Rows are points. Each copy is the shape, with its points in the same order, stretched, turned, moved and blurred by noise. Some copies are also mirrored. Which?
In the rows, zero is written as 128.

Shape (6 x 3)
[[156 147 117]
 [110 146 103]
 [135  53 120]
 [145  84 144]
 [151 138 101]
 [139 148 113]]
Copy 1 (6 x 3)
[[142 146 116]
 [ 91 136 106]
 [137  47 115]
 [141  76 140]
 [133 137 101]
 [119 141 115]]
Copy 1 is: only turned
Copy 2 (6 x 3)
[[147 161 103]
 [156 110  99]
 [ 65 122 125]
 [ 87 144 139]
 [137 154  89]
 [152 144 107]]
Copy 2 is: mirrored
Copy 3 (6 x 3)
[[153 159 110]
 [155 109 131]
 [ 82 116  72]
 [ 97 138  97]
 [163 143  98]
 [155 136 114]]
Copy 3 is: mirrored
Copy 4 (6 x 3)
[[169 145 119]
 [132 151  95]
 [129  59 130]
 [148  89 153]
 [169 138 103]
 [161 148 113]]
Copy 4 is: only turned

Shape (10 x 4)
[[ 68 123 116 143]
 [125  95 112 107]
 [102 106 154 103]
 [128 137 145 166]
 [149 132 157 171]
 [142 159  85 123]
 [130 169 145 139]
 [119  97  91 143]
 [116 162 136  79]
 [151 108  97 177]]
Copy 1 (10 x 4)
[[109 126  62 158]
 [135  88 101 112]
 [159  94  85 150]
 [118 147 141 170]
 [133 134 152 177]
 [130 175 109 112]
 [149 167 116 158]
 [ 88 107 111 119]
 [187 139  77 127]
 [ 78 132 147 131]]
Copy 1 is: mirrored
Copy 2 (10 x 4)
[[ 87 121 100 157]
 [120  80 117 104]
 [ 93 105 150 113]
 [137 145 147 158]
 [153 145 161 149]
 [151 146  80 102]
 [126 165 124 119]
 [138  89 101 145]
 [101 148 103  76]
 [175 105 123 162]]
Copy 2 is: only turned
Copy 3 (10 x 4)
[[ 88  88 141 131]
 [158  87 111 107]
 [137  89 156  98]
 [138 113 154 164]
 [172 116 154 172]
 [143 158  85 137]
 [146 146 147 148]
 [125  90  93 134]
 [141 151 146  85]
 [153  96  96 178]]
Copy 3 is: only turned
Copy 4 (10 x 4)
[[ 78 108 119 155]
 [115 127 154 113]
 [112  83 134 106]
 [144 108 118 169]
 [168 100 132 162]
 [131 173 112 134]
 [147 119  85 148]
 [105 138 160 152]
 [122 124  90  95]
 [137 139 165 174]]
Copy 4 is: mirrored

Shape (14 x 8)
[[135 126 116 124  94 102 137 126]
 [129 162 143 130  84  40 129 146]
 [142 114 123  80 163 181 120 117]
 [112 152 107 101  76  77 103 140]
 [130  93 112 106 144 133  77 112]
 [139 151 126 127 119 117 108 125]
 [140 136 119 141 136 159  93 157]
 [117 104 104 114 151 134  73 145]
 [113 135 160  98  29 110 130 124]
 [114 140 116 108 142 176 112 144]
 [109 110 120 117 160 134 111 165]
 [170 151 109 122  95 115 130 204]
 [123 112  82 141 150 139 133 116]
 [133 146  83 117 150 122 108 147]]
Copy 1 (14 x 8)
[[134 123 117 109 105 103 151 144]
 [121 157 125  95  78  61 135 191]
 [152 101 104  94 191 162 107 105]
 [116 125  74  85  77  86 125 159]
 [152  82  90 124 136 123  86 123]
 [142 146 105 107 118 119 110 136]
 [123 132 100 131 138 156  99 148]
 [127  91  77 134 143 121  78 143]
 [112 105 140  56  54 123 151 142]
 [107 124  93 112 163 157 110 116]
 [103 107 103 129 173 117 102 159]
 [130 154  90 108 121 141 157 212]
 [133 120  94 151 148 117 135 116]
 [127 141  64 124 149 109 114 148]]
Copy 1 is: only turned
Copy 2 (14 x 8)
[[135 118 119 118  95 112 141 141]
 [155 161 129 149  87  60 129 169]
 [130 118 146  93 158 188 107 113]
 [124 146 108 111  63 100 103 161]
 [126 106 135 114 137 152  66 109]
 [148 142 129 150 114 133 116 133]
 [137 119 119 159 146 172 105 149]
 [109 109 126 134 146 155  65 134]
 [158 129 143 101  28 123 149 158]
 [113 132 135 122 133 189 117 141]
 [112 107 148 134 153 138  96 168]
 [173 120  88 146 129 136 143 211]
 [ 94 106 113 134 140 129 129 113]
 [105 142  99 132 141 137 101 149]]
Copy 2 is: only turned
Copy 3 (14 x 8)
[[124 120 111 119  98 111 143 131]
 [141 169 119  84  83  69 132 156]
 [101  87 134 111 159 185 118  94]
 [114 150  99  79  64 107 122 123]
 [103  79 120 129 127 144  75 108]
 [133 137 117 119 115 133 119 123]
 [114 134 112 130 131 172 102 149]
 [ 82 106 101 121 127 149  73 124]
 [125 133 156  88  35 126 158 139]
 [ 92 138 117 114 137 186 126 123]
 [ 77 119 113 121 150 140 102 138]
 [142 148  77  82 120 149 138 187]
 [ 97 107  91 157 142 133 130 103]
 [107 140  80 117 139 142 106 112]]
Copy 3 is: only turned
